Every row gives one point. The points of each table are mixes of a few directions, plus a little noise. Count the directions of each table, and those that both share. Where both have some left over, give the other angles between the two spaces (their principal angles), to ten degrees, smallest first.
In the rows, 128 means zero.

First (6 x 3):
[[ 23 132 151]
 [161 126 122]
 [ 31 132 151]
 [188 126 114]
 [181 126 116]
 [185 126 115]]
Second (5 x 3):
[[184 126 115]
 [188 125 114]
 [ 63 131 142]
 [185 126 115]
 [ 19 133 152]]
Directions: first 1, second 1, shared 1

First (8 x 6):
[[199 121 151 172 211 162]
 [ 51 135 103  80  33  89]
 [177 123 144 160 186 154]
 [ 70 132 110  93  54  99]
 [185 122 150 167 201 161]
 [100 131 118 108  90 112]
 [101 132 120 109  93 113]
 [146 127 134 138 148 136]]
Second (9 x 6):
[[ 99 165 133 102  87 123]
 [109 120  85 113 112 100]
 [104 105 249 133  86 186]
 [218 137 130 177 238 159]
 [146  43  58 153 171  93]
 [118 175 101 105 110 111]
 [106 141 156 115  97 138]
 [103 111 147 120  99 130]
 [145 152  93 126 149 116]]
Directions: first 1, second 3, shared 1

First:
[[148 190 104 137 179 154 119  53 127]
 [143  96 171  86 117 100 139 150 122]
 [ 86 167  49 214 123 178 110 124 146]
 [111 145  93 166 124 152 120 127 135]
 [145  93 175  81 116  94 141 150 118]
 [128  35 199  71  69  73 148 216 119]
 [138 177 103 141 165 150 119  74 128]]
Second (9 x 9):
[[164  84  62 133   7 130 108  76 138]
 [132  96 169  95 120 103 140 161 122]
 [148 184 164 102 225 130 132  80 117]
 [ 75  96  94 184  75 140 123 203 142]
 [101  93 183 112 138 103 146 214 122]
 [101 187 146 146 225 145 134 137 122]
 [148 169  83 144 137 152 115  53 130]
 [122 160  95 157 141 154 116 100 132]
 [161  82 155  79  82  96 132 127 123]]
Directions: first 2, second 3, shared 2

First (9 x 12):
[[ 98 110 119 139  90 108 168 135 184  88  82 183]
 [150 100 154 132 104 105 179 134  96 128 137 142]
 [126 107 157 121 130 121 186 129 123 171 155 150]
 [152  90 139  77  38 130 147 131 131  46 100 103]
 [135 102 147 114  99 118 169 131 120 122 128 139]
 [134 179 121 100 220 165  62 112  88 218 198  77]
 [ 91 113 118 132  87 147 131 124 208  76  86 138]
 [141 197  88 125 222 103  65 130  62 196 155 142]
 [122 156 106 209 166 151  47 125 141 104 111  79]]
Second, 9 rows:
[[119 115  79 227 118 133 170 119 104 114 128   7]
 [ 87 132 147  39 162 120 124 180 124 123 120 191]
 [220 143 178 123  82 135  63  44 177 162 142 220]
 [185 137 157 128  99 133  89  76 157 149 137 180]
 [102 117  86 191 132 129 169 142 102 112 125  33]
 [ 87 132 145  43 161 120 126 180 123 122 120 186]
 [ 85 129 136  61 159 121 133 178 119 120 120 165]
 [141 126 121 158 117 131 130 111 129 129 131 106]
 [125 121 103 182 121 131 149 121 116 121 129  65]]
Directions: first 5, second 2, shared 0; angles 40, 90

First (9 x 18):
[[ 80 100 136 176 168  69 157 110 137 141 160 137 124 159 150 114 147 185]
 [139 152 123 105  93 139 121 153 116 119 113 135  96 124 122 129 120  85]
 [113 162 101 102 119 134 118 113 120  88 125 136 108 180 116 132  57  92]
 [172  87 137 124 120 202 118 120 117 135  90 105 176  46  90 131 139 152]
 [107  92 142 167 157 101 149 117 135 148 144 127 141 121 139 118 161 182]
 [161 131 140 118 125 143 115 142 139 149 126 118 151  97 136 137 164 120]
 [137 150 125 113 125 125 117 134 135 127 133 128 128 141 137 136 125 106]
 [163 136 138 115 130 143 110 138 144 148 129 116 159 103 138 141 160 119]
 [ 81 143 110 132 115  96 146 126 109  97 132 151  69 182 124 114  80 113]]
Second, 11 rows:
[[127 101 143 153 152 117 136 121 140 151 139 121 155 110 138 126 164 168]
 [125 134 119 120 131 135 124 116 127 114 127 128 131 144 122 131 102 123]
 [128 119 134 137 134 123 131 129 132 137 131 126 135 120 133 127 144 141]
 [133 113 143 144 132 117 136 141 133 151 133 127 131 104 140 125 171 145]
 [136 123 141 134 119 118 133 150 128 147 128 130 118 106 137 125 166 128]
 [130  91 151 162 156 111 141 127 142 163 142 120 159  97 144 124 188 179]
 [111 159  85  95 138 159 109  75 122  65 122 126 140 197  98 139   7 103]
 [136 153 125 107  89 130 125 161 115 122 115 138  86 124 127 127 127  82]
 [118 171  88  85 112 158 109 102 114  68 115 133 112 188 100 136  20  77]
 [137 150 128 111  91 128 126 162 116 127 117 138  87 120 129 127 135  86]
 [129  94 150 160 154 112 139 127 141 161 141 120 156  99 143 124 184 176]]
Directions: first 4, second 2, shared 2

First:
[[164 101 180 179  47  27 102 180 118 148 106 162 181 116 129 122 201 102
  158  81  95 104  35 172]
 [153 122 130 127 109 128  84 126 119 138 100 102  64  91 136 120 153 135
  101 176 104 131 109 120]
 [103 133 133 119 156 135 207 101 138 120 190 180 248 191 117 127  53 115
  191  44 186 131 170 140]
 [172 110 124 116 112 157  57  95 109 134  83  74  21  65 148 114 155 136
   82 226  91 122 125 101]
 [ 91 129 133 169 116  76 135 210 143 111 104 137 153 142 118 162 213 122
  116 102  86  99  86 148]
 [158 153 123  85 134 160 142  68 119 165 178 148 126 132 121  84   7 142
  162 100 203 196 154 129]
 [182 106 163 139  77  90 105 107 109 153 129 149 154 110 135  98 122 113
  161 111 134 129  91 147]
 [ 74 126  87 109 205 209 152 104 142  76 120  84 103 143 136 166 138 134
   85 190 109  88 210  82]
 [ 56 172  80 108 195 171 170 162 154 107 143 116 102 161 109 158 110 154
   97 123 144 151 170 114]]
Second (8 x 24):
[[194  54 148 165 155  60  86  97  66 163 103 122 196  89  98 110  63 124
  149  94 207  63  53 131]
 [ 68 195 110  94 103 189 165 155 182 100 149 131  68 161 155 143 186 131
  107 157  59 189 195 124]
 [ 73 190 112  96 105 181 163 153 177 101 147 134  74 161 151 142 181 128
  111 152  66 182 190 125]
 [198  45 150 170 158  54  81  95  58 163 102 124 200  86  96 108  56 125
  152  91 211  59  46 130]
 [107 152 122 116 117 150 140 138 147 115 137 131 106 140 135 134 148 128
  122 138 102 150 151 127]
 [123 135 123 125 126 133 133 130 135 123 131 128 122 131 130 129 133 128
  129 132 119 135 136 129]
 [190  58 146 162 152  66  90 101  70 159 103 122 188  91 102 112  68 126
  148  98 201  69  61 130]
 [ 68 195 111  94 104 189 165 154 183  98 149 137  69 162 155 143 185 131
  109 155  60 187 193 126]]
Directions: first 4, second 1, shared 0; angles 50

First:
[[ 95 117 141 168 104 114 124 125 160 161 171  97 134 117 183 127 152 143
  179 102  55 127 119 162 136 157 116 104  93 109 121 108]
 [108 160 118 167 116 148 154 125 160 157 153 143 137 149 160 141 161 151
  148 112  96 173 108 153 133 154 110 124 112 163 109 110]
 [137 165 151 126 151 151 177 135 165  98 108 162 156 149 170  90 134 133
   98 148 163 169  89 129 130  88 144 151 122 155 129 220]
 [114 128 124 138 132 130 105 147 106 158 140 130 135 107 130 130 107  89
  160 127 113 142 175 121 131 113 108 140 107 106 140  81]
 [143 126  79  67 146 105 126 130 126 106 107  91  89 143   7 148 119 152
  113 133 124 100 140 123 122 156 140 129 173 133 113 104]
 [108 123 103 143 122 108  94 121  60 185 145 121 109 114 126 143  93 106
  172 102 122 121 154 143 140 144 105 132 131 105 121  44]
 [136 160 156 129 151 140 172 124 135 107 105 166 152 147 190  82 117 129
  100 141 184 157  76 137 135  84 148 152 130 147 127 222]
 [134 113 106  72 145 100 121 145 156  98 117  74 105 124  38 127 120 140
  130 138  94  95 151 124 122 139 144 125 144 106 127 131]
 [162  99 119  88 129 116 109 110  91  93  96 123 102 130  66 144 116 135
   81 138 178  78 125 102 118 134 149 119 171 126 131 132]
 [146  88 185 184  84 169  96 117 120 120 138 173 160 100 207 148 164 100
   97 140 151 119 142  87 114 112 117 102  96 129 161 128]]
Second, 11 rows:
[[155 118 138 101 157 142 113 102 113 123 146 145 145 140 160 114 131 124
  129 137 134 126 164 115 147 141 144 145 143 137 123 131]
 [100 139 117 156  96 114 143 155 143 133 110 110 110 116  95 143 125 131
  128 119 121 130  90 142 108 115 112 110 112 118 133 125]
 [181 108 147  75 187 155  99  75 101 119 163 163 161 150 190 100 134 121
  129 146 140 125 201 102 165 153 159 162 158 145 118 134]
 [ 76 149 109 180  70 102 156 180 156 137  93  94  94 106  65 156 121 134
  128 111 116 131  56 153  91 103  97  96  99 111 138 122]
 [179 109 146  78 184 154 100  77 102 119 162 160 161 150 187 101 134 122
  128 145 139 125 197 103 163 152 158 160 156 144 119 133]
 [104 138 119 151 101 115 141 152 140 132 112 113 113 117 100 140 125 131
  128 120 122 129  95 139 111 117 114 113 115 121 132 125]
 [151 120 136 106 153 140 116 106 116 124 143 142 143 137 154 116 131 125
  128 135 133 127 159 117 144 139 141 142 140 135 124 130]
 [116 133 123 138 114 122 134 140 133 131 120 121 120 122 115 133 127 129
  127 124 126 129 111 134 120 123 121 120 122 124 130 127]
 [198 101 154  59 205 163  89  58  92 115 175 174 174 158 211  90 137 119
  129 151 143 123 225  93 177 162 170 173 168 151 114 135]
 [ 54 157 101 202  46  90 169 202 167 142  78  80  80  97  40 168 119 136
  126 103 112 132  25 164  75  93  84  81  87 104 141 121]
 [ 96 140 116 160  93 112 146 160 145 133 107 108 107 114  90 144 123 133
  128 118 120 129  84 145 105 113 109 108 110 118 133 124]]
Directions: first 6, second 1, shared 0; angles 70

First:
[[132 147 103 169 131 122 121 126 150  92 129 127 165 139 152 100 126 143
  127 141 159 117 159 141 137 142 119 132 160 125  91  79]
 [151 104 131 181 145 131 137 155 180 138 130 130 151 129 124  96  97 142
  117  86 160 110  98 135 130 135 127 111 136 116   7  70]
 [119 126 137  95 129 127 128 121 113 146 129 126 108 122 126 151 137 119
  132 134 113 138 121 122 118 118 130 131 118 129 169 154]
 [120 140 124 114 129 122 124 115 118 125 132 125 126 129 139 141 139 128
  130 148 126 133 144 130 122 124 126 134 132 128 166 135]
 [134 116 141 134 118 134 136 142 110 125 122 133 118 131 100 119 121 127
  124 112 109 127 113 125 139 129 137 122  98 140 133 156]
 [133 106 151 134 141 124 145 142 113 139 138 125 118 132 114 139 126 135
  114 120 112 136 109 135 112 121 136 118  84 140 156 152]
 [123 115 138 105 166 117 133 118 161 178 146 117 124 115 157 164 133 127
  126 130 150 137 106 133  85 111 123 124 138 108 114  97]
 [132 160  91 157  86 140 108 125 131  73 103 141 151 135 122  74 120 127
  143 129 136 106 166 119 184 152 122 141 174 128  81 110]
 [108 146 122  57  94 139 110 103  94 137 110 133  89 114 116 150 145  98
  153 143  95 135 138 101 147 122 129 144 143 126 191 183]
 [126 120 141 132 143 121 138 132 112 128 142 122 128 134 130 144 135 136
  116 137 120 138 127 140 108 123 132 123  96 139 173 145]]
Second (8 x 32):
[[138 199 118 133 136 116 139  76 118 104 195 131 173 147 104  96 145 140
  135 110 144 131 108  86 138 125 116 125 127  98 113 100]
 [129 135 127 127 129 128 129 124 127 127 135 128 133 130 127 126 129 129
  129 126 130 129 126 124 129 128 127 128 128 125 127 126]
 [127 122 129 128 128 129 127 132 128 129 122 127 124 126 130 131 127 127
  127 129 127 128 129 131 128 128 130 128 128 131 129 130]
 [127 120 128 124 127 130 128 135 130 134 123 126 123 123 135 132 125 126
  126 129 125 129 131 132 126 130 128 126 130 128 128 130]
 [128 143 117  85 128 137 138 132 138 163 167 116 138 111 160 128 118 122
  124 114 118 143 132 118 113 143 111 104 153  91 107 111]
 [134 153 141 215 135 101 117  82 101  42 102 153 143 176  48 105 162 149
  140 143 159 102 104 115 165  96 152 172  79 177 157 140]
 [121  81 129 100 121 143 125 170 141 167  99 118  99 103 165 152 109 115
  120 134 111 134 146 155 112 139 127 116 143 129 128 139]
 [120  70 133 114 120 141 121 173 139 157  80 122  91 107 157 156 111 116
  121 140 112 129 147 161 117 134 134 125 135 144 136 148]]
Directions: first 4, second 2, shared 0; angles 50, 70

First (8 x 32):
[[120 154 101 107 136 106 101 133 153 126 166 153  97 103 119 107 125 130
  105 128  92 128 146 105 133 110 115 117 137 121 108 151]
 [ 90 122 137 104 122  98 112  84 123 145 168 199  84 125  91  83 139 142
  111 108 140  91 137 136 150 100 105 136 200 112 103 191]
 [147 135 100 123 150 103 128 136 140 124 121 108 128 130 151 157 121 140
  123 135 129 136 126  88 123 142 148 128 102 142 143 104]
 [163 110 137 141 104 124 159 119 110 111  82  92 161 148 137 153 149 146
  143 133 164 140 120 137 126 148 154 141 132 132 144  96]
 [160 162  74 119 158 107 113 167 164 112 132  89 126 109 162 162 112 129
  113 146  88 158 137  67 115 141 148 113  69 144 138  89]
 [110  84 150 141 167 123 151 101  99 163 100 130 135 174 148 164 107 134
  149 117 195  93  92 121 128 151 145 148 113 153 168 117]
 [122 120 183 154  67 197 142 136 103 113 113 123 161 123  96  88 151 101
  148 127 118 143 133 216 126 114 102 124 154 103 104 139]
 [113 137 142 136 121 166 118 148 131 129 141 131 132 114 120 109 120 102
  131 130  98 136 132 155 123 117 108 116 116 120 116 136]]
Second:
[[174 195 249 129 121 156  98 113 111   8 173 138 145 168  67 208  44 208
  128 164 146  76 161  90  41  72 170 136  78 103 128 210]
 [117 112  99 128 130 121 135 132 132 157 117 125 124 118 142 109 148 108
  128 119 124 140 120 137 149 142 118 126 140 134 128 108]
 [106  96  71 127 131 115 142 135 136 185 107 123 120 109 157  90 168  90
  128 111 119 153 112 146 169 154 108 124 152 140 128  89]
 [133 135 141 128 127 131 125 126 126 115 133 129 130 132 122 137 119 137
  128 132 130 123 132 124 119 122 132 129 122 125 128 137]
 [103  92  63 128 132 113 145 136 137 193 103 122 119 106 161  85 174  85
  128 109 118 157 110 148 175 158 106 124 155 142 128  84]
 [132 133 138 128 127 130 126 127 127 118 131 129 129 131 123 134 121 134
  128 131 129 124 131 125 121 123 131 129 124 126 128 135]
 [137 142 153 128 127 134 121 125 125 103 137 130 131 136 116 145 110 145
  128 135 132 117 135 120 110 116 137 130 118 123 128 145]
 [121 118 110 128 129 124 133 131 130 145 121 126 125 122 137 116 140 116
  128 123 125 135 123 134 141 136 122 127 135 132 128 116]]
Directions: first 4, second 1, shared 0; angles 90

First (8 x 32):
[[128 139 119 139 143 100 134 120 136 171 118 116 121 120 157 125 122 138
  113 100 117 125 118 139 116 130 110 120 125 160 130 103]
 [125 135 140 116 117 158 135 120 145  93 145 116 106 136 113 135 142 121
  146 120 127 140 135 127 127 128 144 148 152 103 151 146]
 [136  85 107 144 133  88  98 167  62 157  94 186 209 116 122 111  96 129
  101 203 151  94 125 112 152 124 111  78  59 147  55 118]
 [124 158 133 127 136 130 148 101 169 143 139  88  79 129 152 135 141 134
  132  68 108 145 123 144 107 132 125 149 163 141 168 116]
 [137  70 115 134 117 116  90 179  48 111 102 204 223 124  90 113 100 118
  115 239 165  95 136  99 166 121 129  83  57 113  48 145]
 [119 189 136 128 146 125 168  75 209 166 148  50  34 128 179 141 152 142
  133   7  87 159 115 162  85 136 118 167 195 158 206  99]
 [119 166 158 101 110 193 156  92 194  63 173  74  45 147 112 148 168 118
  170  68 111 167 140 137 112 131 160 188 205  82 206 159]
 [136  81 115 134 121 114  96 170  61 120 105 190 207 124 100 115 104 121
  115 218 158  99 133 105 159 122 126  89  68 120  60 138]]
Second (9 x 32):
[[169 106 144  92 157 144 117  88  97 212 236  91  76 170 199 127 106  72
  117  68  47  68 103 142  83 154 109 137 114 119 104 119]
 [163 112 111 132 153 131 174  69 150 158 173 115  72 136 150 107  88 154
  183 142 123 153 135  94  70 133 102 160  89 122 142  68]
 [ 99 152 144 131  72 123 112 141 121 110  67 157 191 148 101 128 144 156
   87 103 115 133 111 162 171 119 119 116 184 148 133 152]
 [ 82 175 118 119 135 115 106 187 124  72  52  97 181 101 110 138 163 145
   46 117 153 182 169 173 163 135 180 132 184 178 180 165]
 [134 108 150 113 133 137  85 155  97 152 173 130 124 133 147 150 146  55
  115 109 104  50 102 137 147 132 136  95 117  99  77 170]
 [119 130 101 140 175 121 136 166 146  81 110 106 110  72 113 137 140 123
  144 183 195 164 173 103 125 126 171 132  95 126 148 129]
 [117 114 109 173 121 120 151 151 164  65  76 174 130  76  67 131 135 153
  204 220 222 153 143  70 149  98 135 112  82  95 116 120]
 [143 140 150  90 111 136 117  84  98 197 174 102 132 195 181 117 111 124
   68  35  27 105  99 181 106 152  99 146 177 158 137 123]
 [127 117 124 161  93 124 155 112 155 104  92 179 137 121  86 119 118 169
  189 174 167 143 118  91 138 104 101 122 109 107 116 106]]
Directions: first 2, second 4, shared 0; angles 40, 80

First (11 x 32):
[[ 96 122 101 174 158 142  84 166 169  37 133 151 127 148 179 117  79  86
  172 172 139 147 120 122 130 106 165 152 105 115 116 117]
 [130 129 130 124 125 127 131 125 125 135 128 126 128 126 124 129 132 131
  124 124 127 127 128 129 127 130 125 126 130 129 129 129]
 [137 129 136 115 120 124 140 117 116 154 126 122 128 123 113 131 141 140
  116 116 125 123 131 130 127 134 117 121 134 132 131 130]
 [ 86 120  93 188 168 147  70 177 183   7 135 158 127 154 195 113  63  73
  186 186 142 153 118 120 131  99 177 160  97 110 112 115]
 [158 133 153  85 100 115 169  94  89 214 123 107 129 110  80 139 173 168
   87  87 118 111 135 133 126 149  92 105 150 141 140 138]
 [104 124 107 163 151 139  94 156 160  58 132 145 128 144 167 120  90  96
  162 161 136 142 122 124 129 111 156 146 110 118 119 120]
 [122 127 122 139 135 131 118 136 137 107 129 133 128 133 140 126 116 119
  138 138 130 132 126 127 128 123 136 134 123 125 125 126]
 [155 133 150  89 102 116 166  96  92 206 124 108 129 111  84 137 170 164
   90  90 119 112 135 133 126 147  96 107 148 139 138 137]
 [129 128 128 128 127 127 129 128 127 129 128 128 128 128 127 128 129 128
  128 128 128 128 128 128 128 128 127 128 128 128 128 128]
 [159 134 154  83  98 114 171  91  88 217 122 106 128 109  78 139 176 169
   85  85 118 110 136 134 126 149  91 105 151 142 139 139]
 [133 129 132 120 123 126 135 122 121 143 128 124 128 125 119 130 136 135
  121 121 126 125 129 129 128 132 122 124 132 130 130 130]]
Second:
[[145 119  86 110  91  87 160 122 108 153 135  86  80  86  59 111 186 174
  129  97 124  87 147 122  51 166  68  94 152 103 147 142]
 [ 70 139 106 129 176 206  95 164 158  84 154 166 154 134 101 148  85 113
  178 155 133 130 142 130 155 125 148 140 116 119 116  85]
 [183 129 162 152  98  66 142 102 110 136 104 117 112 136 193 111 149 103
   93 138 129 140 101 124 123 112 148 126 138 138 129 167]
 [ 97 139 110 118 152 178 121 145 138 121 145 147 139 120  82 147 117 128
  155 139 129 119 142 129 138 137 128 124 131 121 124 101]
 [115 146 142 123 136 173 116 149 129  99 160 165 141 119 124 135 124 119
  161 153 150 130 132 146 131 134 160 119 149 119 121 116]
 [157 114 127 153 116  67 139 105 127 142  88  97 109 144 167 118 131 112
   91 122 107 136 109 105 130 110 116 138 105 140 130 150]
 [106 103 136 115 133 136 104 133 140 125 132 116 150 148 155 119  97 154
  122  90 134 144 130 139 136 125 119 160 104 142 129 126]
 [154 137 161 124 122 117 144 103 113 166 112 128 139 136 142 137 137 118
   95 127 118 136 117 125 157 117 136 126 130 146 126 139]]
Directions: first 1, second 5, shared 1

First:
[[133 116 142 140 142 121 133 131 127 136 124 123 123 138 132 130 133 125
  119 125 124 128 127 134 128 137 132 124 134 131 131 127]
 [132 129 106 100  95 154 147 104 117  89 156 130 124 104 151 126 123 158
  149 128 143 108 133 110 140 105 127 150 113 126 144 134]
 [120 134 157 173 175  88  93 170 147 192  89 124 137 166  88 132 135  80
  100 128 104 160 121 157 109 164 126  91 147 131 101 118]
 [105 183  66  71  76 159  98 129 130  94 152 156 164  89  94 112 102 129
  170 130 146 134 122 105 118  88 109 140 103 115 113 141]
 [125 128 154 163 166  97 104 158 142 176  97 125 134 160 101 132 133  93
  105 127 111 151 124 150 114 154 129 100 141 130 111 121]
 [123 147  84  80  76 166 138 103 118  73 165 141 137  88 141 121 115 157
  165 129 149 112 129 100 140  88 120 153 107 121 139 138]
 [127 129 134 137 137 120 125 132 132 139 120 126 127 136 121 127 126 120
  121 127 123 134 125 135 126 135 128 122 132 127 123 126]
 [116 158  88  91  92 151 114 125 128 102 147 144 148  99 115 117 112 136
  157 130 140 129 127 111 124 100 117 139 112 119 122 136]
 [174  28 222 202 189 100 204 101 112 146 109  78  58 177 213 152 171 157
   73 124 108  93 143 150 157 179 162 129 158 153 174 111]]
Second, 11 rows:
[[153 102 163 127 127 110 155 122 121 106 159  90 118 138 143 122 141 139
  139 109 113 126 143 146 147 121 141 119 155 109 125 127]
 [128 116 143 114 105 110 135 109 131  82 162  91 146 108 149 127 123 136
  145 116 107 123 128 154 146 102 123 123 136 102 120 126]
 [ 93 217  50 124 143 161  98 166 166 214  73 237 128 134  57 120 115  97
  101 131 172 144 111 103 111 159 101  97  82 165 108 144]
 [115  92 151 126 111 112  94 114 111  80 140  73 163 108 150 136 115 121
  153 147  99 132 118 140 108  96 130 157 140 104 134 110]
 [155 189  63 113 121 168 118 164  56 129 102 186 128 121  88 121 148 170
  116 176 184 122 160   7  95 158 162 190 114 137 146 173]
 [150 118 153 128 138 113 127 146 122 135 144 106 123 152 106 115 139 118
  143 114 115 145 142 137 126 126 142 116 160 113 113 127]
 [145  79 167 134 138 128 128 125 119 128 138  93 111 151 136 124 133 120
  147 122 116 134 132 139 117 117 142 137 154 128 137 109]
 [ 90 156 116 135 110  93 146  94 167  97 131 130 160  81 172 150 113 138
   92 121 108 104 106 176 176 133  91  95  92 115 117 136]
 [127 145 132 175 175 108 138 148 138 188  79 160 111 154 122 141 144 120
   68 135 132 125 127 128 133 186 129 105 120 151 126 136]
 [125 103 119 105 108 163 122 109 121 106 141 124 121 118 141 125 117 134
  161 134 139 122 123 115 113  97 128 158 123 138 148 114]
 [125  89 152 127 134 140 143 111 158 144 137 120 100 144 144 125 120 113
  144 105 122 128 116 167 137 113 118 111 132 143 134 102]]
Directions: first 2, second 6, shared 2
